Each row of a before or after table is a point. The points were changed in one or more steps. Then noise was added and the rows were shuffled. The steps act on columns, c1 being the first. What was done? A step turns or swaps two columns, mirrors them in a line or flattens them onto one, adds a multiple of one to another, or multiplies or shifts one. Angles are multiples of 10 degrees, from the lower column toward the higher: turns from -170 to 170, lines from 10 to 170 but not 90. Use the fewest steps. Two steps may share a column if one is a turn and the other turns, adds or multiplies; they go together, in the order done. Otherwise the lowest column goes first.

Before (13 x 3):
48	-55	14
-22	67	7
-8	5	-83
-5	13	59
31	30	-16
78	8	15
-26	39	-70
-29	32	-84
12	-4	10
55	-26	21
-40	11	-40
-14	22	-33
-49	25	-43
After, 13 rows:
-48	-3	-81
-38	18	-44
-53	12	-42
-12	-5	61
11	-41	-18
54	-60	11
61	-16	25
-48	-18	-70
10	-10	8
71	12	10
-60	-39	9
-28	-6	-38
-8	3	-84
Steps: mirror c1 and c2 in the line at 160 degrees

Before:
-11	-31	46	61	75	-47	24	-32
-2	34	-48	-22	-19	-44	2	6
-6	25	-25	-15	-41	75	2	-2
11	50	62	46	-52	10	23	27
74	-10	34	-16	9	45	-16	59
18	-33	-8	-4	50	-5	46	-21
1	8	-50	2	-37	71	-46	19
39	-23	12	29	-51	24	-9	-16
7	11	-12	27	63	-14	-29	-16
20	44	5	-4	-31	-38	-40	30
-19	-42	62	-23	55	20	11	-17
95	45	67	-1	54	-10	-45	-40
60	-37	6	-20	-27	28	-44	43
After, 13 rows:
43	7	27	-25	-43	-16	20	-13
0	-49	-12	-3	-38	-52	64	13
-16	58	51	23	62	5	20	-19
-5	-16	-29	11	-41	-6	73	0
18	-14	38	7	46	53	7	-28
80	37	17	18	10	-28	41	62
12	71	-32	-46	-53	21	16	25
97	75	-28	-1	51	-40	-19	-37
57	-1	37	20	-29	-51	19	41
6	-12	-9	-26	63	-23	-18	-16
0	-45	-40	23	-19	6	-40	8
-8	46	41	-59	73	34	-44	-31
20	12	-42	3	-31	-31	-42	29
Steps: turn c2 and c3 by -80 degrees; multiply c4 by -1; mirror c6 and c7 in the line at 50 degrees

Before (12 x 12):
-6	-1	9	-1	1	2	28	-4	-29	-36	-19	13
48	-27	-6	-6	-3	-3	34	28	-23	18	-3	-18
4	-20	9	0	18	-3	-14	7	3	-53	-14	-32
18	7	-2	-4	5	12	-7	-5	-17	13	-3	4
-8	4	7	18	23	10	24	21	12	19	23	-2
-17	-5	-23	-1	-1	3	-13	3	-24	13	17	7
-10	-6	3	13	-3	-12	-9	-1	47	-18	-8	2
-11	-1	9	-20	9	-6	-7	19	-21	5	-18	10
-13	-1	-46	-64	19	6	-6	-7	26	20	-12	1
-13	-36	5	10	17	-13	-9	-2	-13	7	-23	9
-19	0	12	-1	12	-16	-12	-10	-5	20	21	-1
-6	7	1	1	2	6	-5	0	-15	-30	-21	-48
After:
-16	3	25	19	-2	10	-27	20	13	19	6	-2
9	-22	-15	-1	-13	-3	11	27	3	-53	9	-31
-38	0	20	-3	-9	-17	9	-11	-4	21	13	-2
96	-26	-2	-5	14	-3	-33	57	-22	17	-6	-18
37	6	-5	-4	-4	12	7	-12	-17	14	-2	4
-14	7	-22	1	-2	5	3	-7	-15	-32	2	-47
-34	-6	16	-2	-4	3	12	8	-24	14	-23	10
-21	-5	-7	14	-3	-11	10	4	47	-18	3	4
-22	-2	-18	-19	-5	-8	4	21	-18	4	10	10
-12	-1	-19	-1	11	1	-27	-3	-29	-35	10	15
-26	-34	-22	10	-9	-13	5	32	-14	7	6	9
-27	-1	-12	-63	-11	6	2	-6	25	19	-47	0
Steps: multiply c1 by 2; add -1 times c2 to c8; swap c3 and c11; multiply c5 by 0.4; turn c5 and c7 by -160 degrees

Before (10 x 24):
7	7	-24	10	-24	-9	30	-23	4	-12	3	6	-14	-18	-13	-3	11	-14	-8	-20	22	22	-3	1
38	-10	-13	-23	10	18	-5	24	12	1	-1	4	-9	26	25	9	-21	10	1	12	-23	-3	32	13
-6	0	10	15	9	-35	9	-23	6	-14	1	21	-16	-3	-7	1	6	-39	-1	-12	9	28	12	-6
29	-13	0	-22	9	23	14	25	-5	-6	5	-11	-2	40	5	7	-1	3	24	-22	-30	-15	15	28
3	6	9	8	-2	-30	20	-13	-14	-29	17	-10	-9	-33	-10	-10	21	-18	-19	14	9	20	10	-6
26	8	2	-21	2	0	2	39	7	-5	0	9	0	30	16	25	2	22	14	-7	-14	-5	-1	0
30	10	-6	-25	19	27	7	4	17	0	11	-25	14	23	29	32	-4	7	16	-16	-3	-7	6	14
-9	-17	2	-11	-4	-11	25	-21	3	-8	0	6	-8	-9	-14	-1	34	-18	-7	12	19	41	6	-12
-2	-1	-20	17	8	-13	19	-18	-27	-25	24	17	-16	-7	-14	13	27	-26	-22	-3	6	39	12	-16
-15	2	-14	20	3	-28	32	-10	55	46	9	-36	23	-16	17	5	31	21	1	-4	-48	6	1	-19
After, 10 rows:
96	-11	-12	-23	10	18	-4	23	12	1	-2	5	-9	28	-22	-11	-22	0	16	14	-21	-12	31	-10
76	10	-4	-23	18	26	-29	4	16	-2	12	-25	12	23	19	-15	-6	-3	-7	-16	-3	-9	7	-18
17	8	-23	10	-27	-9	-18	-22	2	-11	0	8	-12	-16	-9	23	13	16	14	-17	21	18	-4	6
-5	-2	-19	17	9	-15	-22	-19	-28	-23	26	17	-16	-9	-34	6	28	29	12	-4	5	38	11	26
8	7	8	10	-2	-30	-5	-14	-14	-30	15	-11	-11	-32	-24	22	20	16	22	11	10	22	8	16
-36	1	-13	20	0	-27	-23	-11	56	45	8	-36	25	-19	19	21	31	11	-24	-5	-46	-18	2	14
65	11	3	-20	2	3	-21	39	5	-8	0	9	2	30	19	-16	0	1	-23	-7	-14	-21	-4	-11
-20	-14	2	-10	-2	-13	-16	-20	4	-9	3	7	-10	-6	-22	19	35	34	-4	15	19	27	6	13
75	-13	0	-20	7	20	-16	29	-4	-7	8	-13	-3	39	-19	6	-1	-13	-2	-22	-29	-8	15	-39
-17	3	7	13	7	-37	-6	-22	6	-14	2	21	-16	-3	-25	7	7	12	-7	-12	10	48	11	4
Steps: multiply c1 by 2.5; turn c7 and c16 by 130 degrees; add -1.5 times c23 to c15; turn c18 and c22 by -70 degrees; turn c19 and c24 by -140 degrees; multiply c19 by 2

Before, 14 rows:
29	5	-9	17	25	-4	-6	15	2	14	4	5	12	5	2	15	-4	22	-4	-6	32	0	-4	-8	-3	-2	-7	10	2	7	-1	-15	7	2	-13	9	-40	44	-15	-14	-19	-9	-6	-60	6	-6	-3	12	-9	-10	-14	-3	17	-10	9	-1	2	11	7	22	0	-8	22	3
5	-4	-6	-3	-8	-2	-9	6	14	12	-23	21	5	-2	-14	-12	-6	-26	-16	-6	21	19	-17	-10	1	9	65	12	-3	-1	17	-8	19	3	-15	2	-4	-8	-6	-16	-44	14	16	6	12	-16	15	9	-28	-9	-17	-7	-17	-4	7	-11	-1	21	-2	-7	4	-13	-17	0
-6	15	8	66	13	1	-1	16	1	-49	-16	-16	11	1	-3	25	-3	-6	-4	13	-10	2	5	2	12	-26	0	13	12	-14	13	10	-1	5	-7	1	-15	-4	11	16	5	0	10	4	-1	4	0	3	14	-17	-11	-9	-16	-12	9	6	2	25	29	14	0	-1	14	-15
-7	41	11	3	-26	-6	5	-13	-6	-30	-18	-5	17	3	3	-13	5	23	-5	-12	3	5	2	4	15	-4	-12	16	-5	4	0	15	-5	34	-1	11	1	-5	14	-20	2	1	11	-8	-38	-16	6	11	-15	3	-12	-3	11	-12	8	-8	10	2	-7	-2	-1	-3	4	-17
-5	1	-5	33	26	-7	2	-24	1	12	6	-6	14	9	9	-15	-18	19	-3	-10	9	-4	-17	2	4	5	-11	-25	11	-11	-34	-15	-15	3	4	11	2	38	-15	-18	-5	-5	72	-15	-36	-11	-26	6	12	-18	6	18	-12	-15	-39	6	-25	17	8	-48	5	2	18	4
5	2	-2	1	20	6	9	5	23	15	80	-9	11	14	10	-14	3	19	-6	-19	10	2	1	12	-5	-2	-8	-15	14	6	-2	-2	-1	22	10	1	3	-11	-10	-9	8	-10	19	-12	8	-4	17	8	13	-15	23	-1	-12	26	1	-17	-9	2	4	15	-7	1	10	4
-5	-1	39	36	23	3	-8	-26	-7	-34	-18	7	12	30	18	7	-35	22	-13	-14	-2	14	5	5	-3	2	-10	15	1	-24	12	-5	44	10	-15	10	6	3	8	-9	-24	-7	-8	6	-11	1	6	0	-8	16	-17	18	-16	19	5	-18	6	6	6	10	-1	-15	-2	-19
10	45	12	-4	21	0	2	12	93	14	-7	-6	12	-7	7	10	-8	2	-1	-16	-7	11	5	31	-16	1	-5	10	11	-1	16	-6	-9	2	-14	1	-21	-8	-7	-21	-1	-11	-4	0	-2	-18	5	-12	13	-18	-6	-8	-14	-4	2	-15	10	8	0	18	1	-12	18	-3
-7	-4	-10	-7	18	-2	9	4	19	-54	-29	43	13	-3	-12	-17	1	14	0	-17	-6	-5	-2	-6	-7	-34	14	20	11	-13	16	-11	-4	8	0	11	-8	-4	-30	12	7	-7	-3	-4	-59	1	17	11	2	-1	-16	7	-11	-7	-6	-3	5	-2	5	-36	-6	-35	22	0
-3	-4	-5	-5	-26	-29	-9	14	20	13	-2	-16	-44	-3	-11	-13	-2	-14	-2	-21	22	-1	-12	6	12	-4	1	-18	-59	-9	6	2	-13	5	-6	6	-7	10	0	1	0	8	33	-3	13	-14	16	13	6	20	16	6	-12	-14	7	-18	-15	-6	-6	12	8	-7	11	-10
-5	-8	23	-7	23	-7	-61	-37	-6	14	-8	-3	-11	32	-15	-15	6	9	-18	-3	13	-5	3	-8	10	-28	36	17	7	-22	-4	-12	-8	12	-7	-2	-13	-11	-4	-5	7	2	-6	-12	-2	67	20	-17	-51	-18	-9	-5	3	-6	-11	-14	-1	33	0	16	5	0	22	4
20	2	-5	-4	20	-18	-2	10	-2	11	-31	61	8	95	-15	-3	4	9	-11	-5	-8	3	3	-7	-33	-39	-14	-11	2	-5	10	-12	-12	18	4	7	-3	31	4	-20	8	-6	7	-2	15	5	-2	0	4	-18	-9	3	-14	-14	5	-15	-60	37	29	11	-2	2	11	-13
-7	8	-9	-2	19	10	-17	12	-3	6	7	-19	12	0	-13	-9	6	-6	-47	1	19	-5	2	-8	1	-7	-15	-17	-11	2	9	-6	3	28	-6	11	-12	-5	5	-18	-27	26	50	6	-7	4	-10	9	5	-18	-11	-8	-15	-13	8	-13	-5	4	-6	6	11	-20	5	7
20	-5	16	-4	4	7	6	12	-1	16	-29	16	-7	10	-11	6	0	24	-11	-8	4	5	-7	-1	6	-15	-10	6	15	1	-2	-10	-7	27	-13	6	7	-5	-35	9	0	-9	22	-3	12	-12	-25	-14	0	55	-3	45	-9	-4	4	-16	10	2	-6	18	0	-25	-21	-1
After, 14 rows:
-19	2	-5	4	22	-18	-3	-2	-2	12	-31	60	7	95	-15	4	-2	9	-10	-5	-7	2	3	-6	-33	-39	-13	-12	9	-6	10	-12	-14	19	4	5	-3	31	5	-19	9	-7	5	-3	14	9	-2	0	3	-18	-9	4	-13	-3	13	-14	-60	37	27	12	-1	2	11	-13
-19	6	-10	-18	24	-4	-6	-5	2	13	4	6	12	5	1	-3	14	21	-4	-6	32	0	-4	-8	-3	-2	-7	10	15	5	-1	-15	7	2	-13	9	-41	44	-14	-14	-19	-8	-7	-60	5	24	-4	13	-9	-10	-14	-4	17	3	14	-2	2	11	6	23	1	-8	23	3
0	2	-3	-1	20	6	8	-14	23	15	80	-10	11	13	10	2	-14	19	-6	-20	10	1	1	12	-5	-3	-8	-15	1	6	-3	-1	-1	23	10	1	4	-12	-10	-10	8	-10	20	-12	7	7	18	8	12	-15	24	0	-13	13	-22	-17	-10	1	5	16	-7	1	10	5
3	0	39	-36	22	4	-8	3	-7	-35	-18	7	13	31	18	-36	7	20	-12	-15	-2	14	5	5	-3	2	-11	15	-25	-23	12	-4	43	9	-16	10	6	4	8	-9	-24	-9	-9	6	-12	-4	7	0	-8	16	-16	18	-17	15	-13	-17	6	5	6	10	-1	-15	-2	-18
12	1	-5	-33	25	-7	2	-7	0	11	6	-5	14	6	10	-17	-15	18	-4	-9	9	-5	-17	3	3	5	-11	-25	-25	-11	-34	-15	-15	3	3	12	2	38	-16	-17	-5	-6	72	-15	-36	4	-26	7	13	-19	6	19	-12	-40	-7	7	-26	17	8	-48	5	1	18	4
5	-4	-10	6	19	-1	9	-11	20	-53	-29	42	14	-4	-12	1	-17	14	0	-17	-6	-6	-2	-5	-7	-34	14	20	1	-12	16	-10	-4	8	-1	11	-8	-3	-30	13	6	-6	-1	-4	-58	-5	17	12	2	-2	-17	8	-12	-10	4	-3	5	-3	5	-36	-5	-35	22	0
-8	-5	15	5	5	7	6	-17	-1	16	-28	17	-6	10	-11	-1	6	25	-11	-9	3	5	-7	0	6	-14	-9	4	9	0	-2	-9	-7	27	-12	5	8	-5	-35	9	1	-10	21	-3	12	23	-26	-15	0	56	-3	45	-10	1	6	-15	10	3	-7	18	1	-26	-20	0
11	-4	-6	6	-26	-29	-9	55	21	14	-3	-16	-44	-2	-12	-2	-12	-14	-2	-21	22	0	-11	6	12	-4	0	-17	24	-7	5	2	-11	6	-7	6	-8	10	-1	0	-1	7	33	-3	13	9	15	13	6	19	15	5	-12	-1	16	-18	-15	-6	-6	11	7	-6	11	-11
16	42	11	-2	-26	-6	5	8	-6	-29	-19	-5	17	2	4	4	-14	23	-4	-12	3	3	2	4	15	-5	-12	16	-12	4	0	16	-7	34	-2	11	1	-5	14	-19	2	2	12	-7	-39	7	6	12	-16	3	-12	-2	11	1	15	-8	10	1	-6	-3	-1	-3	3	-18
4	46	12	4	20	1	2	-13	92	13	-7	-6	12	-8	8	-8	10	1	-1	-16	-7	12	5	31	-16	0	-4	10	10	0	16	-6	-8	3	-14	1	-21	-8	-7	-21	-2	-12	-4	0	-2	20	4	-11	14	-18	-7	-8	-15	0	5	-16	11	9	-1	19	1	-11	18	-3
1	15	9	-66	13	1	-1	-15	1	-50	-16	-17	12	2	-4	-3	24	-6	-5	14	-11	3	4	2	13	-25	-1	13	14	-13	13	11	-1	5	-6	2	-14	-3	11	16	5	0	9	3	0	-7	-1	4	12	-18	-11	-9	-17	1	14	6	2	24	30	14	0	-1	14	-14
6	-5	-5	4	-8	-2	-10	3	15	13	-22	21	6	-2	-13	-6	-13	-26	-16	-6	21	17	-16	-9	0	10	65	11	7	-1	17	-8	19	2	-15	3	-4	-9	-6	-16	-43	14	15	5	13	16	15	10	-29	-9	-17	-5	-16	4	7	-11	0	23	-1	-7	5	-13	-18	0
-40	-9	23	7	24	-8	-62	-2	-7	15	-9	-3	-12	34	-15	6	-14	8	-18	-3	14	-5	3	-8	10	-29	35	17	-37	-23	-4	-12	-8	13	-7	-2	-14	-11	-4	-5	6	2	-7	-12	-1	-54	19	-18	-51	-18	-10	-6	3	-11	0	-14	-1	33	-1	16	5	0	22	4
2	8	-8	2	18	10	-19	9	-2	6	7	-19	11	-2	-12	5	-8	-6	-47	1	19	-5	3	-7	1	-6	-15	-17	14	2	8	-6	3	29	-5	11	-13	-5	5	-18	-26	26	49	5	-6	-8	-10	9	4	-18	-11	-9	-14	1	16	-12	-5	4	-5	6	11	-18	5	6
Steps: turn c1 and c46 by 140 degrees; multiply c4 by -1; turn c8 and c29 by 100 degrees; swap c16 and c17; turn c54 and c55 by -60 degrees

Before (12 x 64):
-26	-20	6	-40	-4	-4	-17	9	32	-4	21	-4	-38	27	-5	7	-8	-12	-58	12	28	-31	50	-35	-13	-18	-29	80	-63	-9	-24	28	2	21	-4	2	-18	5	33	-15	-15	23	31	33	25	-45	-53	-63	-1	23	18	24	61	-59	14	30	-9	-38	-20	-4	56	1	7	6
-12	-3	17	-36	4	11	19	44	-39	41	-45	-6	-11	-22	-46	7	-29	-7	19	18	-56	0	-23	40	32	-30	31	-55	5	0	2	-20	-44	24	-17	1	29	31	14	-10	19	-10	69	-18	-15	1	-25	55	42	-28	-5	-20	-37	18	10	-49	8	4	10	-29	-35	3	6	24
-60	60	5	-8	20	62	-46	31	51	20	37	-19	20	-59	-23	-39	1	-92	5	-6	3	10	18	70	-4	38	35	-25	-29	18	2	-4	-21	4	2	52	27	7	0	-30	-31	39	70	22	14	54	-1	36	-44	16	-61	11	-2	16	-13	19	22	8	5	23	-38	-39	17	-12
16	-8	-1	-31	13	-21	1	20	0	35	-81	-32	23	-32	-12	-13	-31	-3	-36	-24	-10	12	5	-4	32	-47	34	-23	7	5	33	-13	-51	24	-27	7	18	29	-19	26	0	0	14	-2	-29	-4	2	52	20	-8	-10	-28	-50	25	18	-34	-5	29	23	-18	-74	0	-11	-27
-31	-1	61	-12	31	48	-40	20	-17	-22	46	-25	-6	-38	3	-60	-9	-70	-9	-25	12	41	39	45	-7	17	16	-40	1	14	-4	1	4	-15	16	42	8	21	-8	-2	-48	4	53	18	-29	40	-49	4	-63	-5	-81	-4	2	-1	2	-23	17	7	-19	8	-19	-30	4	31
-1	-17	16	-7	-18	-11	-9	49	15	27	-61	15	-38	-45	-26	-12	-8	-21	16	-22	-61	10	-10	14	9	-26	24	-23	-8	10	15	-13	-38	16	-56	-21	-25	9	22	-19	-8	-22	6	-7	-2	7	14	17	5	-42	-17	-10	-50	-29	13	-61	-1	13	4	-21	-66	19	28	-16
-33	-37	2	-20	5	-12	11	-18	18	-32	67	8	-40	-4	-22	1	-17	-52	-39	-2	-8	-30	19	6	-2	17	-17	73	-25	22	-52	29	21	38	-43	25	4	-5	-10	-2	-20	23	21	43	-20	18	-67	-71	3	31	11	-2	22	-70	-4	45	-54	5	-2	29	43	13	-13	5
-28	-19	13	-17	-4	0	10	-35	24	-20	17	-13	-23	30	-11	-7	-21	24	-1	23	-13	-43	32	-5	-40	-11	-19	56	-21	11	-48	-6	15	35	-32	3	-25	24	21	33	6	-20	12	51	35	21	-77	-74	-29	45	0	21	35	-84	27	44	-2	-22	27	0	35	18	-33	-12
-12	-10	35	-14	20	-44	-42	34	-27	16	-75	15	30	-30	-5	-10	-22	-24	26	-10	-33	23	15	55	27	14	-5	-26	20	14	6	-10	-62	16	-18	13	0	57	-17	-7	39	5	43	4	-10	-49	40	46	25	-33	-3	-19	-29	20	21	-34	14	7	24	1	-72	17	14	-6
-39	-39	0	-2	18	36	-2	-31	-22	-11	23	16	-1	7	-11	-4	-12	3	-35	32	-10	6	25	-36	-4	6	7	56	-30	39	-18	2	22	18	1	25	-1	12	19	2	-26	14	13	35	39	-8	-39	-73	-3	43	-14	-32	-2	-63	-1	34	-20	-32	3	18	47	17	38	-20
20	-12	34	6	5	-7	18	49	-13	24	-95	1	-21	-38	-26	15	-32	-39	21	16	6	-10	5	14	32	-32	7	-51	-12	20	39	-26	-25	7	-72	1	1	37	-6	-32	35	-4	31	25	0	-40	6	52	-8	-27	-15	-46	-41	38	10	-17	-10	8	49	-9	-75	-15	17	20
2	-3	50	-27	-31	-11	28	30	4	45	-48	-18	12	-17	-38	-33	12	-15	32	-16	-40	15	28	29	19	-28	1	-43	25	6	22	-29	-15	27	-50	-42	25	61	-9	-5	-11	10	45	9	-25	-19	31	48	29	-9	-33	-56	-45	32	40	-45	15	34	8	8	-38	-9	34	-11
After, 12 rows:
-37	-38	-1	-3	14	35	-2	-30	-24	-11	26	15	0	9	-10	-1	-10	4	-35	32	-9	2	24	-35	-3	4	19	57	-31	35	-14	-3	10	32	0	23	2	11	21	64	-25	15	12	31	40	-14	-35	-76	-4	46	-11	-29	-4	2	-3	-16	-14	-33	7	18	39	15	35	-20
-32	-40	1	-21	4	-12	9	-18	15	-32	65	10	-38	-4	-25	1	-16	-52	-37	1	-7	-33	20	3	-3	20	21	73	-27	21	-51	33	-16	42	-45	24	5	-7	-10	70	-20	23	24	43	-21	-18	-64	-72	2	31	9	-6	18	-5	-3	-37	-16	7	-2	28	43	12	-11	3
-12	-4	19	-34	3	11	19	40	-39	40	-44	-6	-12	-25	-48	7	-30	-8	19	19	-58	-1	-25	39	34	-29	-44	-55	5	3	-1	-20	32	-49	-17	2	29	33	18	-23	19	-8	72	-15	-9	4	-24	58	42	-32	-7	-20	-41	-11	7	-24	10	2	4	-29	-34	7	6	27
-32	-3	65	-10	31	51	-41	19	-20	-23	48	-23	-6	-40	2	-61	-6	-71	-8	-25	13	40	40	42	-3	17	-1	-39	5	13	-3	4	16	-24	16	42	8	19	0	1	-45	2	53	17	-26	29	-47	5	-67	-5	-83	-3	3	-3	-2	16	27	7	-18	6	-19	-30	3	31
-10	-8	34	-13	19	-45	-43	33	-27	20	-72	13	35	-32	-5	-9	-23	-22	27	-8	-35	23	15	55	26	15	-63	-23	20	12	5	-12	-4	-35	-20	15	1	56	-13	-22	40	2	40	6	-10	-22	41	46	25	-32	-2	-20	-31	-9	18	-19	-18	8	23	1	-73	17	15	-6
-29	-19	16	-18	-6	0	12	-36	24	-20	15	-13	-24	33	-13	-7	-22	26	-2	19	-8	-43	31	-6	-40	-13	17	54	-18	10	-46	-6	-16	42	-34	5	-24	23	18	82	5	-17	9	49	33	9	-77	-73	-26	44	-1	19	35	37	26	-39	10	-22	26	-1	31	15	-32	-12
18	-9	0	-32	19	-19	1	17	2	35	-82	-31	22	-31	-17	-12	-31	-4	-37	-24	-9	17	1	-6	33	-47	-46	-19	9	1	34	-11	31	-34	-24	7	18	29	-21	-26	-1	1	16	-1	-26	-5	1	50	23	-9	-11	-24	-48	23	13	-24	-6	30	22	-15	-71	-4	-13	-28
4	-2	49	-28	-30	-14	27	27	4	45	-42	-18	14	-14	-39	-32	13	-15	36	-14	-38	13	30	27	21	-30	-15	-40	26	6	19	-29	0	-45	-49	-41	28	59	-7	-32	-12	9	49	8	-28	-4	31	47	28	-9	-35	-56	-45	-2	40	-26	-7	35	8	7	-39	-10	35	-12
-24	-18	4	-39	-5	-5	-16	12	32	-4	23	-3	-39	29	-7	9	-10	-12	-58	14	30	-31	50	-34	-15	-21	-1	83	-61	-13	-22	27	-28	31	-5	0	-18	8	33	57	-17	25	31	32	25	-34	-53	-65	2	27	16	27	60	-13	11	-18	-30	-36	-23	-4	55	1	10	7
-60	59	3	-7	22	60	-45	31	52	20	37	-15	18	-60	-27	-40	2	-92	7	-8	4	12	12	65	-4	39	-19	-22	-27	15	3	-1	35	18	2	52	25	9	3	-17	-30	35	66	22	15	42	-4	32	-45	14	-61	8	-4	-28	-16	-7	33	5	0	22	-40	-41	13	-15
20	-15	33	6	6	-13	20	49	-11	26	-96	-1	-18	-41	-27	17	-31	-35	23	12	9	-10	7	14	30	-32	-26	-48	-13	20	35	-27	10	-17	-70	4	4	37	-4	-39	37	-7	31	29	-1	-31	4	51	-11	-28	-17	-46	-40	-34	14	-7	-22	4	46	-8	-75	-13	18	23
-1	-16	17	-10	-20	-8	-13	50	13	27	-61	13	-38	-41	-26	-11	-5	-23	15	-23	-60	11	-8	14	7	-25	-34	-23	-9	10	14	-9	23	-59	-53	-25	-23	11	22	28	-8	-20	3	-10	-5	3	16	19	5	-42	-18	-13	-50	-19	18	-15	3	15	1	-20	-69	24	27	-14
Steps: swap c27 and c33; turn c34 and c56 by -90 degrees; turn c40 and c54 by 90 degrees; flatten c46 and c57 onto the line at 40 degrees
